Every row gives one point. Before rounding, the points of a table are all equally far from one centre. They may lie mostly on one side of it. Where is the centre, to within rounding?

Points, 8 rows:
25 -69
33 -67
11 33
12 -70
-26 -52
41 -63
44 -61
-38 -18
Centre: 14 -19

Points:
38 34 52 38 -8 -99
55 59 21 38 -4 -29
39 -61 58 46 33 -80
-39 8 -35 -19 -9 0
-67 -28 51 17 -42 -75
18 -12 -81 41 -16 -84
25 -13 -38 81 57 -70
-50 -27 -19 -10 -21 -102
-8 6 16 -35 39 -26
-5 16 -3 -24 38 -5
-22 36 -21 54 31 -101
Centre: 1 -18 5 41 -11 -43

Points, 17 rows:
22 -72 15 -11 -23 -1 -48 24 -37 8 34
17 23 17 30 4 -42 -66 29 -22 -8 24
-45 -27 32 -39 -29 -1 -39 56 27 66 13
-40 42 -5 30 -50 -94 -33 45 -23 39 47
-62 28 -25 14 8 -41 -33 -28 -35 -2 -19
-46 45 52 23 -20 -24 -23 40 38 8 15
-43 37 20 -34 15 -87 -22 4 -36 40 30
-36 38 33 -56 -45 1 8 27 -30 5 -32
14 44 -48 26 -30 -65 -22 -5 -10 69 -4
9 -31 44 -36 -20 -38 -11 51 33 85 -2
-77 10 10 29 -66 11 -25 41 -71 14 38
-54 -10 -9 20 -66 -71 -24 50 -100 31 26
-18 16 56 25 -40 -56 7 37 5 121 32
-72 1 64 4 -39 -83 39 17 -48 -11 22
27 -35 23 21 -12 32 -17 -19 -2 60 46
-67 -32 52 -28 -21 5 -17 72 -44 13 -13
17 -4 24 -38 -75 -67 -16 43 -84 31 12
Centre: -22 -12 15 16 -32 -33 4 16 -26 39 3

Points:
48 -10 -11 -1 -7 -17 -15 -31 107 -13 0 22 19 -99 -30 4 -13 26 -88 -9
80 2 -43 -18 28 4 -41 -51 62 -16 23 -12 47 -16 -15 -40 -47 28 -34 -34
44 -22 -31 -7 44 -32 -29 -11 4 -10 64 0 -31 -65 -6 -29 -11 34 -40 -66
39 8 -12 -23 32 -13 -81 -37 52 25 39 -18 45 0 -2 22 -34 7 -73 -6
-5 42 34 -33 30 13 -11 -28 63 -29 -32 39 41 -87 -37 22 -20 23 -40 1
14 35 -1 -99 38 -14 -18 -59 68 6 39 14 21 -44 34 30 -51 -4 -25 -21
41 -20 -27 -49 28 13 -30 -24 56 -26 21 15 30 -69 -41 46 -21 63 -57 -75
28 -9 24 -41 31 24 -37 -24 95 12 49 -4 17 -42 9 2 -58 1 -69 -79
53 15 -24 4 -1 18 -59 -2 61 -16 -10 3 -13 -85 -3 41 -50 34 -61 -64
40 19 -5 -68 25 9 37 -59 79 -33 -5 16 0 -70 -41 15 -15 13 -28 -67
43 10 -37 -74 23 1 -68 -74 51 -19 -19 2 39 -60 -40 27 14 23 -33 17
55 6 -37 12 32 -10 -25 -66 95 5 -4 -13 35 -71 7 50 -24 23 -23 44
50 23 45 -11 11 14 -69 -47 85 9 54 27 29 -71 -31 7 -38 -2 -53 -27
70 21 -9 -22 22 -8 -20 3 121 6 -7 -2 -19 -86 -2 32 -3 30 -59 -19
20 -12 -2 -73 30 16 -81 -66 5 3 53 -19 41 -71 -11 21 -25 26 -43 8
20 -33 -9 -20 30 19 -13 -48 36 -32 33 12 28 -67 23 -17 -30 57 -68 -85
58 12 6 -9 45 -5 -39 -56 46 3 -30 -32 24 -76 10 -6 -36 60 -28 -45
38 18 4 -23 8 10 -47 -14 86 26 -3 -51 30 -43 -3 -7 -29 18 -58 -80
34 -13 -5 -16 22 19 -46 -22 105 16 40 -5 35 -120 2 -14 -54 14 -47 -19
55 13 17 15 35 28 -84 -62 50 -62 33 22 12 -64 -6 19 -2 12 -71 -42
2 -6 -59 -22 -35 -1 -37 -63 33 -64 -20 -7 21 -57 -62 -6 -55 -1 -13 -31
55 -28 -4 0 52 25 -54 -79 87 -28 -25 30 5 -49 -31 -6 7 45 -37 -33
36 6 -15 -13 17 29 -5 -26 34 43 37 30 10 -80 8 -17 -47 -2 -67 -26
56 -48 -39 -19 1 9 -63 32 40 -1 10 -9 24 8 1 7 -33 -4 -63 -24
74 -12 18 27 16 30 -43 -60 63 -15 30 -35 18 -48 -75 20 -42 29 -13 -34
64 -24 -15 -29 17 10 -72 -69 39 -4 42 22 29 -80 24 20 -62 -31 -17 -38
32 38 -34 -8 55 13 -69 -26 25 -3 45 -20 9 -31 -14 30 -68 2 -43 -40
Centre: 9 -15 0 -19 3 4 -27 -26 58 -30 25 -10 -1 -44 1 13 -4 8 -7 -11

Points:
39 -6 -1 14 81 -13 -34 7 81 103 63 -62 -44 0 -61 39 9 -17 -4 -7 99 -66 0 17
-3 10 1 -38 67 -64 -27 -29 3 69 -4 11 17 35 -76 60 -18 32 36 64 61 -59 16 -25
-14 -16 -41 -1 45 -74 -30 -19 -25 71 7 -14 -37 -28 -72 55 26 -18 35 37 -27 3 11 -45
-13 30 -1 53 17 -5 40 -1 -8 121 104 -23 34 39 -50 26 10 3 46 57 58 28 8 -13
99 9 -13 -20 72 -15 43 -18 -31 86 73 -18 3 34 -33 24 -9 -7 76 27 39 31 51 37
37 20 -74 -44 66 12 19 -12 8 7 -19 -18 -27 -35 -28 8 32 -41 48 -8 -38 -6 8 -28
23 32 -20 -23 71 -19 54 46 57 1 56 41 -82 11 -62 -33 -17 2 96 19 44 -24 25 -34
-23 18 -44 -7 29 -4 4 27 9 66 -1 70 -57 47 -79 32 24 -47 84 68 44 -44 36 -50
24 9 -14 48 29 -23 -19 42 -57 95 70 3 6 -4 -47 -19 34 -43 63 59 105 -48 -54 -44
16 19 -66 25 37 -35 15 27 35 45 53 41 -20 66 1 3 -10 -64 118 52 6 -28 52 -24
-29 21 -39 100 32 23 4 40 8 71 82 35 -14 32 -27 25 -15 4 77 3 60 9 -69 -15
-9 -41 -17 0 55 -64 4 10 37 48 100 0 2 25 -87 25 35 37 107 63 72 -23 0 3
42 28 -84 -21 -19 -6 66 -16 -8 40 66 2 18 65 -66 28 0 -9 78 7 66 -16 -5 29
-6 -42 37 -5 67 -83 -1 2 47 56 65 -27 -52 79 -71 6 36 -12 33 51 48 3 22 -49
-32 -10 -46 -26 52 -28 -6 5 27 37 19 -5 42 4 -90 -7 64 -29 80 18 83 11 9 -83
-1 39 -52 0 64 20 -2 43 9 60 -15 51 -76 -29 -55 8 -26 33 13 -5 -5 -47 -6 -14
24 6 33 -37 15 3 5 17 -25 70 88 32 -56 95 -55 4 58 -38 68 72 41 9 52 -9
-27 15 -106 39 62 0 25 -5 -5 70 35 36 -57 48 -52 44 12 -30 65 22 52 -38 0 -5
9 10 46 -22 63 -48 -1 -42 -21 53 60 -7 -25 70 -94 28 31 -24 62 4 102 23 -46 -53
-21 19 -22 55 41 -38 0 -13 27 108 76 -22 -40 73 -53 -5 26 -90 100 15 77 -36 24 14
-41 19 -19 -33 76 -35 -12 -4 17 68 28 -38 -43 50 -105 73 22 4 82 61 84 5 -8 -12
52 14 -8 -55 105 -75 -3 -13 9 32 42 14 -3 40 -62 22 -19 -83 79 82 27 -13 31 -43
33 21 0 -53 7 -69 48 -1 59 94 80 13 -39 25 -75 35 -42 -33 50 77 51 -54 -40 3
-16 20 -47 -22 64 -45 36 7 0 17 64 31 21 57 -41 -73 -17 -35 45 58 33 15 -73 -54
28 -26 -53 2 8 -24 64 -21 12 75 71 -12 -11 2 -94 21 35 -16 55 -19 -1 8 11 -60
37 -15 -45 -26 65 -66 -22 35 21 28 30 -13 13 -3 -112 57 65 -16 63 -9 85 -36 -2 -28
72 38 3 -16 38 -15 24 20 10 5 4 -13 44 59 -50 78 -21 -8 -4 41 52 -6 -21 -55
20 79 -43 -2 73 -48 -1 17 -4 79 70 -61 25 -13 -45 20 54 0 3 41 63 6 -39 -14
-23 27 -48 2 65 -2 35 -4 49 51 35 -25 -19 4 -104 -12 87 -29 -13 48 9 -28 8 -17
-11 85 -63 -31 48 14 -3 -30 -36 45 67 -44 19 2 -27 10 5 -13 19 96 28 -22 0 -17
Centre: 14 6 0 -10 33 1 -26 16 19 46 43 -1 -10 17 -49 -3 -10 -37 44 18 35 -6 -14 9
